Rows are points. The points of each table are mixes of a few directions, plus a little noise. How many directions does each table use, and how many do they share? Where both have some left over, give the other angles between the two spaces (their principal angles), to ten degrees, smallest first.

First (7 x 3):
[[ 0.1 -0.7 -0.1]
 [-0.8  6.0  1.0]
 [ 0.8 -6.4 -1.1]
 [-0.5  4.2  0.7]
 [-0.9  7.1  1.2]
 [ 0.2 -1.4 -0.2]
 [ 1.1 -8.8 -1.5]]
Second (5 x 3):
[[ 7.6  5.7  0.9]
 [-3.8 -2.4 -0.4]
 [ 0.3  3.5  0.6]
 [-0.9 -1.5 -0.3]
 [-3.2 -5.4 -0.9]]
Directions: first 1, second 2, shared 1

First, 7 rows:
[[  0.0   0.0   0.0   0.0   0.0   0.0   0.0   0.0]
 [  1.6   4.0   8.1  -2.2   1.0   3.0   6.2   3.3]
 [ -2.3  -5.6 -11.4   3.1  -1.5  -4.3  -8.7  -4.6]
 [  0.2   0.4   0.8  -0.2   0.1   0.3   0.6   0.3]
 [ -1.1  -2.7  -5.4   1.4  -0.7  -2.0  -4.2  -2.2]
 [  1.4   3.5   7.1  -1.9   0.9   2.6   5.4   2.9]
 [  0.2   0.4   0.9  -0.2   0.1   0.3   0.6   0.3]]
Second:
[[ 1.6 -1.0 -5.9 -0.4  0.6  2.7  4.4  0.2]
 [-2.1 -4.2  7.8 -1.6  2.2  0.5 -7.9  0.3]
 [ 0.1  5.1 -0.5  1.9 -2.7 -3.5  2.4 -0.5]
 [ 0.5  4.1 -1.8  1.5 -2.2 -2.3  3.0 -0.4]
 [-0.3  4.7  1.2  1.7 -2.5 -3.8  0.9 -0.5]
 [ 1.6 -2.7 -5.7 -1.0  1.5  3.8  3.6  0.4]
 [-2.3  2.0  8.2  0.7 -1.1 -4.1 -5.9 -0.3]
 [ 0.9 -8.0 -3.2 -2.9  4.2  6.8 -0.4  0.8]]
Directions: first 1, second 2, shared 0; angles 80

First:
[[ 0.6 -0.5  4.1 -2.9  5.9  1.6 -2.1 -4.3 -3.4 -7.2 -1.3  0.9]
 [-3.2 -3.6  3.6 -9.1 -3.0 -0.6  1.9  0.6  5.0  0.0  1.6  2.4]
 [ 1.3  4.5 -3.6  5.7 -5.0  2.0  1.2  8.2 -1.0  7.2 -5.9  0.2]
 [ 2.4  3.7 -6.8 10.7 -2.5 -0.9  0.1  3.5 -1.6  6.8 -0.7 -2.8]
 [-2.2 -3.6  2.6 -6.9 -0.3 -1.4  0.4 -1.6  3.2 -0.3  2.8  1.7]
 [-1.1  1.9 -0.5  1.6 -7.7  2.4  4.9  2.6  4.0 -4.1 -0.1 -2.8]
 [-0.3  0.8  0.3  1.0 -2.2  1.3  2.0 -0.5  1.2 -4.4  0.5 -1.8]
 [ 0.7 -0.1  0.6 -0.7  3.3 -0.1 -2.2  0.0 -2.5  1.9 -1.8  1.7]
 [ 1.9 -0.1  0.8 -0.4  7.7 -0.7 -5.1 -0.7 -5.8  4.1 -3.1  3.2]
 [ 0.7  0.1  0.4  0.5  2.8  0.0 -1.4 -1.4 -2.0 -0.9 -0.3  0.2]
 [-0.9 -3.2 -1.4  0.4  0.9 -3.6  0.4 -6.4  2.8 -2.9  8.3 -2.9]]
Second (11 x 12):
[[ 1.2 -4.5 -0.7  1.1 -2.1  1.0 -2.1  1.2 -2.9 -2.8  2.4  3.6]
 [-2.1  7.8  1.3 -1.9  3.7 -1.7  3.7 -2.1  5.0  5.0 -4.2 -6.3]
 [ 2.3 -8.5 -1.4  2.0 -4.0  1.8 -4.0  2.3 -5.5 -5.4  4.5  6.9]
 [-0.8  2.8  0.5 -0.7  1.4 -0.6  1.3 -0.8  1.8  1.8 -1.5 -2.3]
 [ 1.6 -5.7 -0.9  1.4 -2.7  1.2 -2.7  1.6 -3.7 -3.7  3.1  4.7]
 [ 1.1 -4.0 -0.7  1.0 -1.9  0.9 -1.9  1.1 -2.6 -2.5  2.1  3.2]
 [ 0.7 -2.7 -0.4  0.6 -1.3  0.6 -1.3  0.7 -1.7 -1.7  1.5  2.2]
 [ 1.5 -5.6 -0.9  1.3 -2.6  1.2 -2.6  1.5 -3.6 -3.5  3.0  4.5]
 [-1.3  4.6  0.8 -1.1  2.2 -1.0  2.2 -1.2  3.0  2.9 -2.5 -3.7]
 [-1.1  4.0  0.7 -0.9  1.9 -0.9  1.9 -1.1  2.6  2.5 -2.1 -3.2]
 [-3.2 11.7  1.9 -2.8  5.6 -2.5  5.6 -3.2  7.6  7.5 -6.3 -9.5]]
Directions: first 4, second 1, shared 0; angles 80

First (10 x 20):
[[ -3.1   4.4   1.2  -6.6   1.1   1.7  -0.7  -5.0  -0.4  -4.1  -3.0  -3.4
   -3.1  -3.8   3.6   1.0 -11.1   1.8  -3.0  -0.8]
 [  4.7  -3.8  -3.3   1.3   1.7  -4.3   0.2   2.3  -2.2   4.8   4.8   1.2
    0.9  -4.3  -1.2   0.8   0.5  -0.1  -1.5   7.2]
 [  1.1  -2.9   0.5   2.9  -1.7  -1.2  -0.1   3.6  -0.1  -0.4   2.1   2.9
    1.9   6.4   0.1   1.3   6.7  -1.8  -0.9  -2.7]
 [  3.2  -3.8  -1.3   1.8   0.0  -2.4  -0.3   3.1  -1.9   2.0   3.3   2.4
    1.4   1.8  -0.1   2.7   2.9  -1.2  -3.6   0.8]
 [ -0.7  -0.6   1.0   0.8  -1.9  -3.1   0.3   2.2   1.3  -2.8   2.6   1.5
    1.1   5.3   2.0  -1.9   5.0  -0.8   3.3   0.6]
 [ -5.3   5.6   2.6   2.8  -0.5   9.6   1.0  -4.1   4.4   0.5  -9.7  -3.2
   -0.7  -1.3  -5.5  -5.0   2.2   1.1   8.3  -7.3]
 [  0.8   1.2  -2.3  -2.7   1.8  -5.4   0.8  -1.6   0.4   1.0   3.7  -2.2
   -1.1  -7.9   1.2  -4.6  -4.3   2.0   5.2  11.4]
 [  2.8  -2.4  -1.8   2.6   1.1   0.9   0.0   1.2  -1.4   4.5   0.3   0.9
    0.8  -2.3  -3.1   1.7   1.5  -0.4  -2.2   0.4]
 [ -1.1   2.2  -0.1  -1.2   1.1   2.2   0.1  -2.6   0.4   0.7  -2.6  -2.1
   -1.2  -4.2  -1.0  -1.0  -3.8   1.1   1.0   0.4]
 [ -2.4   0.1   3.5  -1.8  -2.5   2.1  -1.3   0.8  -0.6  -6.3  -1.5   1.8
    0.0  10.2   4.1   4.9   0.4  -1.7  -6.6 -10.2]]
Second, 9 rows:
[[ 2.2 -0.2  0.2 -0.3 -1.0 -0.6 -3.1  2.4 -0.3  1.2  3.6  0.6  1.2  0.7
  -0.2  0.9  1.5  1.4  0.3  1.0]
 [-1.5 -4.1  1.6  0.0 -0.6  2.0 -0.1 -2.4 -1.5  1.2 -3.2  3.5 -0.8  2.6
  -1.3  1.3 -1.1 -1.3 -3.7 -2.0]
 [-5.5  4.5 -1.0 -0.3  2.7  0.5  7.3 -5.4  2.6 -4.2 -7.3 -4.7 -2.9 -4.7
   1.3 -4.9 -4.1 -1.6  4.1  0.0]
 [-0.4 -5.4  1.7  0.3 -1.1  1.9 -1.1 -1.4 -2.2  2.0 -2.1  4.6 -0.3  3.7
  -1.5  2.6 -0.2 -1.4 -5.2 -2.4]
 [ 2.2 10.4 -0.9 -3.0 -0.6 -2.9 -4.7  3.7  4.3 -1.7  8.2 -7.3  1.5 -6.5
   1.8 -5.6  0.5  6.3 13.0  7.3]
 [ 1.6 -0.6 -5.3  5.5  4.2 -3.3  9.6  3.2 -1.0 -2.7 -1.8 -2.3  0.4  0.1
   2.2  3.9  3.4 -5.9 -6.9 -4.8]
 [ 6.0 -0.2 -0.4  0.1 -1.9 -2.2 -6.5  6.8 -0.9  2.6  9.2  1.0  3.2  1.7
   0.0  2.9  4.5  2.7  0.0  1.9]
 [-2.6 -1.0  1.8 -1.3 -0.6  2.0 -0.4 -3.5  0.0  0.2 -3.3  1.3 -1.3  0.2
  -0.9 -1.4 -2.5  0.2  0.5  0.0]
 [-2.1 -3.5  2.3 -0.9 -1.0  2.5 -0.9 -3.3 -1.1  1.2 -3.4  3.3 -1.1  2.1
  -1.5  0.2 -1.9 -0.4 -2.2 -1.1]]
Directions: first 4, second 3, shared 1; angles 50, 90

First (10 x 32):
[[ -8.1   2.7  -1.9 -11.4   1.1   0.8   1.4   3.1  -2.9  12.3   4.1   6.5
    2.8   1.6   6.7  -3.0   3.9  -1.0   1.6   0.1   0.9   6.9   2.7   0.9
    8.1   1.8   0.8   2.6   1.4  -2.4   0.4  -3.7]
 [ -0.7   0.3  -0.2  -1.1   0.1   0.1   0.1   0.3  -0.3   1.2   0.4   0.7
    0.3   0.1   0.7  -0.3   0.4  -0.1   0.1   0.0   0.2   0.7   0.3   0.1
    0.8   0.2   0.1   0.3   0.1  -0.3   0.0  -0.4]
 [  9.0  -3.0   2.1  12.5  -1.1  -0.9  -1.5  -3.3   3.1 -13.6  -4.4  -7.1
   -3.0  -1.7  -7.3   3.3  -4.3   1.3  -1.7   0.0  -0.9  -7.6  -3.0  -1.0
   -8.9  -2.0  -0.9  -2.9  -1.5   2.6  -0.4   4.0]
 [  2.3  -0.8   0.5   3.3  -0.3  -0.2  -0.4  -0.9   0.8  -3.5  -1.2  -1.9
   -0.8  -0.4  -1.9   0.8  -1.1   0.3  -0.4   0.0  -0.3  -1.9  -0.7  -0.3
   -2.3  -0.5  -0.2  -0.7  -0.4   0.7  -0.1   1.0]
 [ 10.0  -3.3   2.3  13.9  -1.3  -1.0  -1.6  -3.7   3.5 -15.1  -5.0  -7.8
   -3.4  -1.9  -8.2   3.6  -4.8   1.3  -1.9   0.0  -1.0  -8.4  -3.3  -1.1
   -9.9  -2.2  -0.9  -3.2  -1.7   2.9  -0.5   4.4]
 [ -4.6   1.5  -1.0  -6.4   0.5   0.5   0.8   1.7  -1.6   6.9   2.3   3.6
    1.6   0.9   3.8  -1.6   2.2  -0.6   0.8   0.1   0.5   3.9   1.5   0.6
    4.6   1.1   0.4   1.5   0.8  -1.3   0.2  -2.0]
 [ -7.9   2.6  -1.8 -11.0   1.0   0.8   1.3   3.0  -2.8  11.9   3.9   6.2
    2.7   1.5   6.5  -2.9   3.8  -1.1   1.6   0.1   0.8   6.7   2.6   0.9
    7.8   1.7   0.8   2.5   1.3  -2.3   0.3  -3.5]
 [  1.0  -0.3   0.3   1.5  -0.2  -0.1  -0.2  -0.4   0.4  -1.6  -0.5  -0.8
   -0.4  -0.2  -0.9   0.4  -0.5   0.2  -0.2   0.0  -0.1  -0.9  -0.3  -0.1
   -1.0  -0.2  -0.1  -0.3  -0.2   0.3   0.0   0.5]
 [ -3.2   1.1  -0.7  -4.5   0.4   0.4   0.5   1.2  -1.1   4.8   1.6   2.5
    1.1   0.6   2.7  -1.2   1.5  -0.4   0.6   0.0   0.3   2.7   1.1   0.3
    3.2   0.7   0.3   1.1   0.5  -1.0   0.2  -1.5]
 [  2.4  -0.8   0.6   3.3  -0.3  -0.2  -0.4  -0.9   0.8  -3.6  -1.2  -1.8
   -0.8  -0.4  -1.9   0.9  -1.1   0.3  -0.5   0.0  -0.2  -2.0  -0.8  -0.3
   -2.3  -0.5  -0.2  -0.8  -0.4   0.7  -0.1   1.0]]
Second, 11 rows:
[[ -0.2  -1.2  -3.7  -5.5   4.4   3.2  -3.3  -1.6   4.4  -4.5   4.8   2.1
   -3.2  -4.5   0.7  -3.7  -1.0   3.6   1.8   1.3   7.9  -4.7  -4.4   4.7
   -0.3  -6.1   2.5   0.0  -2.5  -1.9   6.5  -4.1]
 [  0.3   1.6   4.7   7.1  -5.6  -4.1   4.3   2.0  -5.6   5.7  -6.2  -2.8
    4.1   5.8  -0.9   4.7   1.3  -4.6  -2.2  -1.7 -10.1   6.1   5.6  -6.1
    0.3   7.9  -3.3   0.0   3.2   2.4  -8.4   5.2]
 [  0.0  -0.1  -0.3  -0.4   0.3   0.2  -0.2  -0.1   0.3  -0.3   0.3   0.1
   -0.2  -0.3   0.1  -0.3  -0.1   0.3   0.1   0.1   0.6  -0.3  -0.3   0.4
    0.0  -0.5   0.2   0.0  -0.2  -0.1   0.5  -0.3]
 [  0.1   0.8   2.3   3.5  -2.8  -2.0   2.1   1.0  -2.8   2.8  -3.1  -1.4
    2.1   2.9  -0.4   2.3   0.6  -2.3  -1.1  -0.8  -5.0   3.0   2.8  -3.0
    0.2   3.9  -1.6   0.0   1.6   1.2  -4.2   2.6]
 [ -0.2  -1.7  -5.2  -7.9   6.3   4.5  -4.7  -2.3   6.2  -6.3   6.8   3.0
   -4.6  -6.4   1.0  -5.2  -1.4   5.1   2.5   1.8  11.2  -6.7  -6.2   6.7
   -0.4  -8.7   3.6   0.0  -3.5  -2.6   9.3  -5.8]
 [  0.0   0.4   1.1   1.6  -1.3  -0.9   1.0   0.5  -1.3   1.3  -1.4  -0.6
    0.9   1.3  -0.2   1.0   0.3  -1.0  -0.5  -0.4  -2.3   1.4   1.3  -1.4
    0.1   1.8  -0.7   0.0   0.7   0.5  -1.9   1.2]
 [ -0.2  -1.5  -4.5  -6.9   5.5   4.0  -4.2  -2.0   5.4  -5.5   6.0   2.7
   -4.0  -5.7   0.8  -4.5  -1.2   4.4   2.2   1.6   9.8  -5.9  -5.4   5.9
   -0.3  -7.6   3.2   0.0  -3.1  -2.3   8.1  -5.0]
 [  0.0  -0.2  -0.6  -0.9   0.7   0.5  -0.5  -0.2   0.7  -0.7   0.7   0.3
   -0.5  -0.7   0.1  -0.5  -0.2   0.5   0.3   0.2   1.2  -0.7  -0.7   0.8
    0.0  -0.9   0.4   0.0  -0.4  -0.3   1.0  -0.6]
 [  0.1   0.5   1.4   2.2  -1.7  -1.3   1.3   0.6  -1.7   1.8  -1.9  -0.9
    1.3   1.8  -0.3   1.4   0.4  -1.4  -0.7  -0.5  -3.1   1.8   1.7  -1.9
    0.1   2.4  -1.0   0.0   1.0   0.7  -2.6   1.6]
 [  0.0   0.0  -0.1  -0.1   0.1   0.1  -0.1   0.0   0.1  -0.1   0.1   0.0
   -0.1  -0.1   0.0  -0.1   0.0   0.1   0.1   0.0   0.2  -0.1  -0.1   0.1
    0.0  -0.1   0.0   0.0   0.0   0.0   0.1  -0.1]
 [  0.2   1.6   4.8   7.2  -5.8  -4.2   4.4   2.1  -5.7   5.8  -6.3  -2.8
    4.2   5.9  -0.9   4.8   1.3  -4.7  -2.3  -1.7 -10.3   6.2   5.7  -6.2
    0.3   8.0  -3.3   0.0   3.3   2.4  -8.5   5.3]]
Directions: first 1, second 1, shared 0; angles 90

First:
[[  2.4  -7.6  -9.1   5.7  -4.5  -5.1   3.0   5.6   3.7   0.6   1.1  -2.9
   -0.9  -0.6 -10.4  -5.5   1.0  -3.3  -0.3   7.5  -0.3  -3.0  -5.3   1.6
   -4.4  -4.5  -9.0   3.6  -1.6   1.7   3.9   1.1]
 [  1.6   4.4   2.4   5.8   0.1  -4.4  -4.6  -0.8  -2.1  -4.0  -2.1  -2.5
   -1.5  -6.9  -1.6   8.9  -2.5   2.3  -5.2  -4.5   2.1  -0.7   0.0  -3.8
    2.2   0.2   0.3   0.5   0.8   1.6   0.4  -0.7]
 [  3.8   5.8   1.8  -1.1  -1.6   4.7   5.3   5.5   2.2   0.5   3.9   1.8
   -1.1  -1.5   2.1  -5.5   2.2   2.4   3.1  -2.3  -2.4  -3.6   1.8  -1.3
   -0.1   0.5  -1.3   0.8  -0.3  -0.2  -3.5   3.2]
 [ -0.2  -4.6   0.5   2.0   0.3  -2.5  -5.7  -2.3  -1.6  -2.9  -3.3   0.0
    2.9   1.4  -2.8   3.4  -2.0   0.6   0.6   2.7   0.0   1.2   0.5   0.0
    0.6   0.9   1.3   0.2  -1.4   2.0   1.4  -2.7]
 [ -5.0  -6.7   4.1  -3.3   3.2   0.4  -5.7  -6.7  -3.6   0.2  -4.8   1.8
    5.4   9.7   1.3   5.5  -1.3  -3.8   2.1   4.0  -1.4   6.0   2.3   4.8
    2.5   2.5   4.1   0.4   0.1  -0.4   4.4  -4.2]
 [ -0.2   2.9   0.7   2.8  -0.3  -2.0   1.4   0.9  -0.4   0.6   0.1  -2.0
   -1.9  -2.0  -1.1   4.4   0.1  -2.4  -3.9  -1.9   0.4   0.1  -1.0   0.4
    1.1  -1.1  -2.8   2.2   1.9  -0.7   2.8   0.9]
 [  0.7   3.7   2.8  -5.7   1.8   5.5  -0.8  -1.7  -0.1  -0.9   1.3   3.5
    0.7  -0.9   7.2  -4.6  -0.1   6.3   4.2  -3.7   0.2  -0.6   3.4  -3.2
    0.2   3.0   7.1  -5.1  -1.3  -0.1  -7.6   0.0]
 [ -3.0   2.0  -3.3  -6.0   0.9   3.3   7.1  -0.4   2.0   5.9   3.8   0.3
   -3.5   0.9   5.2  -6.6   2.6  -2.0  -0.5  -1.8   1.3   0.7  -1.7   1.6
   -2.1  -1.5   0.3  -2.7   1.9  -3.8  -1.9   2.4]]
Second:
[[  1.9  10.4   7.0   1.3  -6.0   3.0   8.6   5.0  -1.2  -0.2   1.8   1.3
   -1.5   0.5   0.4  -2.5   1.2  -1.5  -1.0  -1.7  -2.1  -1.9   1.8   4.8
    1.8   0.3  -4.1   4.3  -3.1   1.2  -0.8   4.8]
 [  2.2 -10.7  -4.5   4.4  -0.5  -0.5   5.3   5.5   1.6   1.2  -2.1  -2.8
    2.2   2.5  -4.5 -14.6  -3.0  -2.8  -4.2   3.0   2.5  -5.5  -3.4   1.8
   -1.6  -3.4  -1.9  -0.7   1.0  -0.3  -4.3   3.5]
 [  2.3   5.0   3.9   1.4  -1.2   1.5   1.4   2.7  -0.3  -1.3   0.8   0.6
   -0.2  -1.2   0.4   1.4   0.4   1.0   0.4  -2.1  -1.7  -1.5   1.8  -0.4
    1.6   0.9  -1.0   2.0  -0.3   0.7  -0.5   1.4]
 [ -3.3   9.3   3.8  -3.7  -4.3   1.0   3.8  -2.5  -1.9   1.3   1.8   2.1
   -2.7   1.2   2.5   3.9   2.4  -1.6   0.7  -0.2  -1.0   3.9   1.0   5.0
    0.2   0.9  -1.5   1.7  -3.6   0.3   2.6   0.8]
 [  5.1   0.1   1.8   3.2   5.0   0.4  -7.7   2.0   1.1  -3.9  -0.1  -0.1
    1.9  -4.6   0.3   6.8  -0.7   5.2   2.5  -4.0  -2.1  -2.7   2.9  -8.5
    2.5   2.2   2.5   0.1   3.8   0.5  -0.7  -2.3]
 [  0.6  -5.6  -2.9   1.1   2.1  -0.9  -2.0   0.2   0.9  -0.1  -1.1  -1.1
    1.2  -0.1  -1.2  -2.2  -1.2   0.3  -0.5   0.8   1.0  -1.2  -1.1  -1.9
   -0.6  -0.7   1.0  -1.4   1.6  -0.4  -1.0  -0.7]
 [ -5.2  -3.5  -4.8  -5.2   4.2  -2.8  -8.5  -9.0  -0.2   1.0  -0.4   0.5
   -0.6  -0.2   2.2   8.6   0.9   1.1   2.6   1.4   1.4   6.2  -0.8  -2.4
   -1.8   0.9   4.1  -3.8   0.8  -1.1   3.7  -5.9]
 [ -0.4  -7.2  -3.5   2.2  -3.9  -0.1   9.6   4.3   0.6   2.9  -1.4  -2.0
    0.6   4.5  -3.7 -15.9  -1.9  -5.2  -4.9   4.2   2.7  -3.4  -4.0   6.5
   -2.3  -3.9  -3.4   0.1  -1.6  -0.4  -3.3   4.8]
 [  0.8   0.5   0.1  -0.6   4.3  -0.7  -8.0  -2.8   0.3  -2.1   0.1   0.5
    0.5  -3.1   1.6   9.0   0.4   3.8   2.9  -2.2  -1.1   1.4   1.9  -5.9
    1.1   2.1   3.1  -1.1   2.3   0.0   1.5  -3.8]
 [ -4.0   1.9  -0.9  -4.1   0.2  -1.0  -2.5  -5.5  -0.9   1.1   0.5   1.1
   -1.4   0.5   2.1   5.5   1.4  -0.2   1.5   0.7   0.4   4.7  -0.1   1.0
   -0.9   0.7   1.3  -1.2  -1.1  -0.4   2.8  -2.5]]
Directions: first 5, second 3, shared 1; angles 40, 50

First, 11 rows:
[[ 6.4 -0.9 -1.4  5.6 -6.3  1.0  0.4  3.7  7.9  8.1 -7.3 -1.3 -4.0 -2.1
   1.3 -2.6  3.0  2.5 -3.7 -8.7  2.4  4.4 -1.3 -7.1  4.9 -8.7 -5.7  1.3
  -1.9 -7.2  1.6  5.1]
 [-0.6  1.2 -6.7 -2.8 -4.3 -5.1 -5.5 -0.3  7.8  2.2 -3.4  0.5 -5.4 -3.0
  -1.4  0.5  2.7  2.2  0.1  3.2  3.5  2.5 -3.9  4.2  1.0 -3.5 -3.6  1.8
   2.5 -5.5  1.3  7.1]
 [ 2.3 -0.9  3.1  3.2  0.5  3.1  3.6  1.1 -2.1  1.0  0.3 -1.0  1.6  0.7
   1.6 -0.9 -0.6 -0.1 -0.6 -4.0 -1.0  0.0  1.5 -4.3  0.6 -0.5  0.9 -0.6
  -2.1  1.5 -0.3 -2.5]
 [ 1.5 -0.8 -0.4  0.2  1.7  3.5  9.4 -3.6 -6.0 -3.7 11.9 -5.3 -0.4 -3.6
   7.0  3.0 -1.6  6.0 10.1  4.5  1.8 -0.7 -2.5  0.1 -6.3  5.4 12.1 -0.7
  -3.6 13.0 -1.8 -6.2]
 [-4.9  0.9  2.8 -3.0  3.9 -1.7 -5.2  0.1 -2.9 -3.2 -2.5  4.2  4.0  4.4
  -5.1 -0.4 -1.4 -6.0 -4.4  1.7 -3.5 -2.9  3.4  3.4  0.9  2.8 -3.6 -0.8
   3.0 -2.7 -0.1 -0.7]
 [-1.5  1.0 -4.1 -2.6 -2.2 -3.9 -5.0 -0.2  4.8  0.8 -2.9  1.3 -2.9 -1.1
  -2.1  0.2  1.6  0.2 -0.9  2.7  1.7  1.1 -2.0  3.7  0.9 -1.8 -3.3  1.1
   2.4 -4.5  0.9  4.8]
 [-0.8 -0.5  5.7  1.5  3.7  2.8  1.3  1.0 -5.3 -1.6 -0.3  1.5  5.0  3.9
  -1.3 -1.0 -2.0 -4.0 -2.9 -3.0 -3.7 -2.3  4.2 -2.5  0.7  2.1 -0.4 -1.4
  -0.6  1.1 -0.6 -4.3]
 [-3.6  0.9 -2.3 -4.2  1.5 -2.5 -2.1 -2.3 -1.1 -3.5  3.1  0.6 -0.4 -0.5
  -0.9  1.8 -0.5  0.1  2.7  6.3  0.4 -1.3 -1.2  5.6 -2.6  3.4  2.2  0.1
   1.9  2.2 -0.4  0.1]
 [ 2.0 -0.7 -0.3  1.2 -0.2  2.2  5.2 -1.2 -1.9 -0.5  5.0 -3.0 -0.8 -2.2
   3.9  1.1 -0.4  3.5  4.6  0.6  1.3  0.4 -1.4 -1.4 -2.4  1.3  5.4 -0.2
  -2.3  5.6 -0.7 -2.5]
 [ 1.9 -1.0  3.9  3.0  1.3  3.5  3.9  0.9 -3.3  0.3  0.9 -0.8  2.4  1.2
   1.5 -0.8 -1.1 -0.6 -0.5 -3.8 -1.6 -0.6  2.0 -4.2  0.2  0.4  1.4 -0.9
  -2.1  2.3 -0.5 -3.5]
 [-2.8  0.9 -0.2 -2.0  0.4 -2.8 -6.0  0.9  2.0  0.0 -4.9  3.4  0.7  2.2
  -4.4 -0.8  0.4 -3.7 -4.6  0.4 -1.2 -0.6  1.3  2.5  2.2 -0.9 -5.5  0.2
   2.8 -5.8  0.7  2.9]]
Second (8 x 32):
[[  1.5  -0.1  -0.6   1.3  -2.0  -0.3  -1.1   1.3   3.1   2.6  -3.4   0.2
   -1.2  -0.2  -0.4  -0.9   1.0   0.2  -2.1  -2.7   0.5   1.2  -0.2  -1.7
    2.1  -3.1  -3.0   0.6   0.0  -3.5   0.7   2.3]
 [ -2.1   0.5  -0.5  -2.0   1.0  -1.4  -2.0  -0.6  -0.4  -1.5   0.1   1.1
    0.5   0.7  -1.4   0.4  -0.2  -1.1  -0.2   2.3  -0.4  -0.8   0.1   2.6
   -0.4   1.3  -0.4   0.0   1.4  -0.3   0.0   0.3]
 [  4.6   0.6 -12.6  -0.8 -10.0  -4.8  -1.1  -1.3  13.2   6.1  -0.2  -4.5
  -11.9  -9.5   4.3   1.6   5.2  10.4   6.3   3.5   8.9   6.6  -9.7   2.4
   -0.7  -7.0   0.4   3.3   0.0  -3.0   1.7   9.9]
 [ -4.2   0.8   2.5  -2.4   3.5  -1.4  -4.4   0.2  -2.5  -2.7  -2.1   3.6
    3.5   3.8  -4.5  -0.5  -1.1  -5.3  -3.9   1.2  -3.1  -2.6   3.0   2.7
    0.8   2.3  -3.2  -0.7   2.4  -2.5  -0.1  -0.7]
 [  2.7  -0.8   1.9   3.1  -0.4   2.7   3.4   0.9  -0.9   1.5   0.2  -1.3
    0.6  -0.2   1.9  -0.8  -0.2   0.7   0.0  -3.7  -0.3   0.5   0.7  -4.0
    0.6  -1.1   0.9  -0.2  -2.0   1.2  -0.2  -1.7]
 [  0.7  -0.6   4.4   2.6   1.3   2.1   0.0   2.2  -1.6   1.2  -3.7   1.6
    3.1   3.1  -1.6  -1.8  -0.6  -3.5  -4.8  -5.2  -2.7  -0.6   3.4  -3.9
    2.7  -1.2  -3.3  -0.8  -0.4  -2.6   0.1  -1.4]
 [ -1.5   0.4  -2.2  -2.4   0.2  -1.3  -0.1  -1.8  -0.4  -1.9   3.0  -0.6
   -1.0  -1.3   0.6   1.4  -0.1   1.4   2.9   4.3   1.0  -0.3  -1.6   3.3
   -2.2   2.0   2.5   0.2   0.6   2.4  -0.3   0.1]
 [ -1.8  -0.8   6.9   0.5   6.5   4.5   5.3  -1.2 -10.6  -5.3   6.1  -0.1
    6.6   3.5   1.0   0.7  -3.8  -2.9   1.4   0.3  -4.2  -4.0   4.2  -1.3
   -2.9   6.7   5.8  -2.3  -1.7   8.2  -1.9  -8.8]]
Directions: first 3, second 3, shared 3
